Each row of a before or after table is a point. One or more steps were done to the points. Then noise was added and the rows were shuffled. The steps act on columns, c1 being the first. Write out the steps. A step turns or swaps two columns, mirrors them in a line or flattens them onto one, adds a multiple of one to another, or multiplies or shifts one. Angles are multiples of 10 degrees, from the lower column toward the higher: turns from -170 to 170, lines from 10 to 170 but not 90. Use the fewest steps. Two steps may share a column if one is a turn and the other turns, adds or multiplies; they go together, in the order done. Otherwise the lowest column goes first.
In the rows, zero is written as 128.

Before, 14 rows:
[[170 176]
 [107 104]
 [164  78]
 [173 103]
 [160  99]
 [107  98]
 [134 103]
 [150 107]
 [124 120]
 [126 148]
 [175 161]
 [ 83 130]
 [104 158]
 [163  90]]
After (14 x 2):
[[122  88]
 [ 91  47]
 [153 177]
 [150  91]
 [ 80 180]
 [ 91  64]
 [ 88 206]
 [ 96  81]
 [ 82  89]
 [129 158]
 [104  93]
 [132 115]
 [172 132]
 [148  78]]
Steps: multiply c1 by -1; multiply c2 by 1.6

Before, 12 rows:
[[109 118 150 135 205 127 156 101]
 [153 112  66  90 119 151 152 120]
 [144 105 177  87 118  99 139 120]
 [121 144 164  87 106 117 150 156]
 [ 76 174 177 106 201 137 162  95]
 [138 135 146 158 109  90 110 141]
 [143 177 178 128 110 110   7 120]
 [ 93 110 129 120 121  59  81 141]
 [149 141 151 144 138 145 146 182]
 [ 97 143 177 115 154 139 135 148]
 [ 98 108 103 197 115 125 150  95]
 [150 246 154 122 115 136 146 117]]
After (12 x 8):
[[156 150  72  86 103 133 153 118]
 [141 122 174  87 105 165 135 121]
 [120 109 161  88  85 119 149 160]
 [146  78 148 122  92  25 146 121]
 [104 132 149 137 189 138 160  98]
 [ 87  82 112 119  98 177  86 138]
 [ 89 137 105 197  90 145 151 101]
 [152  88 176 122  97  97   7 121]
 [100 130 176 116 133 110 135 151]
 [ 77 115 172 108 184  82 164  89]
 [136  89 135 163  84 138 107 140]
 [161 132 151 140 118 110 147 180]]
Steps: turn c2 and c6 by -120 degrees; add 0.3 times c2 to c3; shift c5 by -20

Before (10 x 12):
[[110 120 138 130 117  82  64 124 146  69 117 178]
 [118 118 135 105  89  95  63 147 124  96  89  60]
 [ 54 123 179 160 106 137  77 130 163  88 103 106]
 [135 105  98  64 152 121 161 124 121  76 156  79]
 [164 116 142  36 188 159 154 116  89 184 164  74]
 [ 59 127 113 143  55 117  92 122 151 111  90 162]
 [125  90 106 114 161 154 106 123 139 109  77 116]
 [175 131 141 146 122 164 139 134 139 121 117 104]
 [178 121 156  67 178 161 190  13  76 165 121  59]
 [128 188 131  89 147 156 114 123 162 114  95 109]]
After, 10 rows:
[[128 190 127  90 146 121 114 123  86 115  95 108]
 [107 118  94  35 190  80 153 117 147 182 163  74]
 [107 130  84 146 124 101 139 133  96 122 116 106]
 [122 119 139 105  90 152  62 146 148  95  90  60]
 [119 121 147 129 117 175  65 122 136  69 117 179]
 [155 128 192 144  56 150  93 121 113 113  89 163]
 [ 92 122  86  69 180  71 190  15 155 165 121  60]
 [149  88 126 111 159 112 107 123 105 106  75 115]
 [156 105 115  65 153 132 161 122 137  77 156  79]
 [ 90 125 212 161 106 140  77 131  93  85 104 105]]
Steps: mirror c1 and c3 in the line at 130 degrees; turn c6 and c9 by -150 degrees

Before (10 x 20):
[[122 152  99 142  85 114  96 136  83 106 122 182  70 141 106 112 109 142
  135 108]
 [129  85 175 108 145 156 161 133 140 181 170 129  77 150 132  85 170 151
  121 114]
 [111  80 126  95 185 160 178 125  75 138 166 133 104 133  82  98 143 140
   97  65]
 [130 172 113 173 117 140 145 153  61 120 125 156 120 184 118 129  77 156
  118 143]
 [ 69 101  87 151 164 156 166 113 140 149 150 111  81 141 117 108 129 154
  107  91]
 [189 177 100  96  96  70  85 220  79 151  87 118 138  52 191 179 123 105
  172 178]
 [108  69 140 136  86 142 153 138  97  95 106 173 109 133 123 140  61 195
  149 145]
 [167 159  84 122  67 105  99 159  67  87 111 124 154 128 176 148 107  83
  205 169]
 [148 121 161  66 103 125  94 168 120 204  97  53 170  90 148 144 167 104
  132  75]
 [164 161  67  41 142 106  58 161  39 175  18  92 156 140 193 136 158  95
  163 142]]
After, 10 rows:
[[140 174 111 173 116 131 113 157  56 121 125 152 119 188 117 134  76 161
  110 140]
 [114 152  97 150  78 117 168 145  83 105 118 183  69 143 127 132 109 144
  135 122]
 [154  87 180 112 146 131 108 127 135 186 170 132  77 155 136 175 173 151
  118 118]
 [ 61 178  99  95  96 180 149 224  82 151  89 120 143  52 144  63 121 101
  166 117]
 [116 120 167  65  96 147 154 163 116 199  97  54 168  90 168  97 166 104
  132  93]
 [158  86 128  93 185 119  94 122  78 139 160 142 103 124 127 177 142 139
   92 127]
 [146  73 142 136  81 110 107 140  98  98 106 172 108 133 120 128  64 193
  152 138]
 [ 98 163  69  44 146 159 187 164  43 181  21  92 159 139 159  98 155  91
  168 101]
 [167 102  92 155 168  75 101 112 141 148 155 110  82 139 143 157 131 152
  105 121]
 [101 161  82 126  68 157 153 160  67  83 115 128 152 125 142  98 111  79
  202 122]]
Steps: mirror c1 and c6 in the line at 50 degrees; turn c7 and c16 by 160 degrees; flatten c15 and c20 onto the line at 140 degrees

Before, 8 rows:
[[158  89 109 151 110 108 160 135 121 120  96  77 130 150  87 120 118 139
  135 109  82 122 124 101 118 127  78  73 170 110 129 147  92 121 141 157
  128 125 115 106 133 153 152 112 140 118 148 156]
 [160  99 103 166 143  78 130 112 153 166 118  98 145 160 126 108 130 106
  127 151 104 109 144 112 117 163  97  91 129 119 114 143 123 145 120 154
  158 134  89 138 142 136 158 119 185 121 133 150]
 [170 158 138 159 115  88 154 109 150 104 125  99 116  94 108 141 121 125
   93 125 150 116 113 143 180 146 143  76 160  78 181 140  88 107 159 172
  154 106 130 103 125 101 158 139 152  99 114 131]
 [153 136 109 149 120 120 160 143 143 126 155 104  93  88 130 150 115 117
   99 112 141 114 144 154 164 121 131 102 152  80 152 110  86 132 148 144
  112 114 140 103 101  92 143 131 143 110 103 107]
 [113 121  95 117 135 130 139  90 149 153 145 125 114 138 145 118 144 120
  105 133 132 143 149 111 150 138 102 142 124 117 119 102 144 141 115 125
  129 131 119 158 133 121 113 135 122 135 145  94]
 [149 113 110 163 114 146 170 125 105 120  85 104  95 153 103 142 100 145
  158 108  74 146  88 119 107 166  87 100 170  72 139 135  93 110 166 160
  103 115 119  94 126  92 145 122 133  99 138 127]
 [109 123 111 122 141 140 139 110 127 134 141 144 115 104 143 144 131  97
  122 130 136 139 127 135 139 115 155 132 142 101 108  84 144 153  82 116
   98 146 141 156 135  93  83 139  88 136 122  82]
 [112 114  93 125 151 127 145  82 148 177 150 146 138 115 152 109 133  91
  123 149 136 133 140 122 115 128 117 152 112 129 115  82 125 165 103 116
  168 142  94 164 138 121  99 120 104 148 137 133]]
After, 8 rows:
[[111 114  94 135 145 127 146  82 149 128 150 146 139  88 151  96 133  92
  123 149 136 110 140 122 115 177 116 152 112 129 115  82 125 166 132 116
  167 142  95 164 138 121 125 119 104 148 137 134]
 [149 112 109 154 107 146 170 125 104  90  85 105  94 203 102 168 101 131
  158 108  73 147  88 119 107 121  87 100 171  72 139 134  92 109 135 161
  103 114 119  94 126  92 119 123 132  99 138 127]
 [109 123 111 137 135 140 139 110 126 140 141 144 114  56 143  96 131  96
  121 129 135 114 127 136 139 135 155 132 143 102 108  84 143 153  91 115
   97 145 141 156 136  93 124 139  88 136 122  81]
 [113 121  96 123 126 130 139  90 150 117 145 125 114 158 146 111 144 110
  105 134 132 132 149 112 151 153 102 142 124 116 119 102 145 141 131 125
  129 130 119 158 134 120 131 135 121 136 146  95]
 [158  89 109 140 116 110 160 135 121 129  95  77 130 194  87 136 117 147
  135 108  83 128 124 101 117 121  79  74 170 110 128 147  93 121 141 157
  127 125 115 106 133 153 124 112 140 119 148 156]
 [153 136 108 141 128 121 160 143 144 135 155 104  93   8 129 156 116 134
   99 111 141 109 145 154 164 126 131 103 153  80 152 110  86 132 118 145
  112 114 141 104 101  92 124 131 143 110 104 107]
 [160  99 103 151 151  78 130 111 155  94 119  97 145 225 126 111 131 121
  127 152 103 105 145 112 117 166  97  91 129 118 114 143 122 145 140 155
  157 135  88 138 142 136 118 119 184 122 133 151]
 [169 158 137 145 124  88 153 110 151 110 125 100 116  25 108 161 121 140
   93 125 150 115 113 143 180 104 144  75 160  77 181 141  89 107 133 172
  153 106 131 104 124 101 121 139 153  99 113 130]]
Steps: flatten c4 and c43 onto the line at 160 degrees; turn c5 and c22 by 30 degrees; turn c18 and c22 by 50 degrees; turn c10 and c26 by 90 degrees; multiply c14 by 3; turn c16 and c35 by -60 degrees
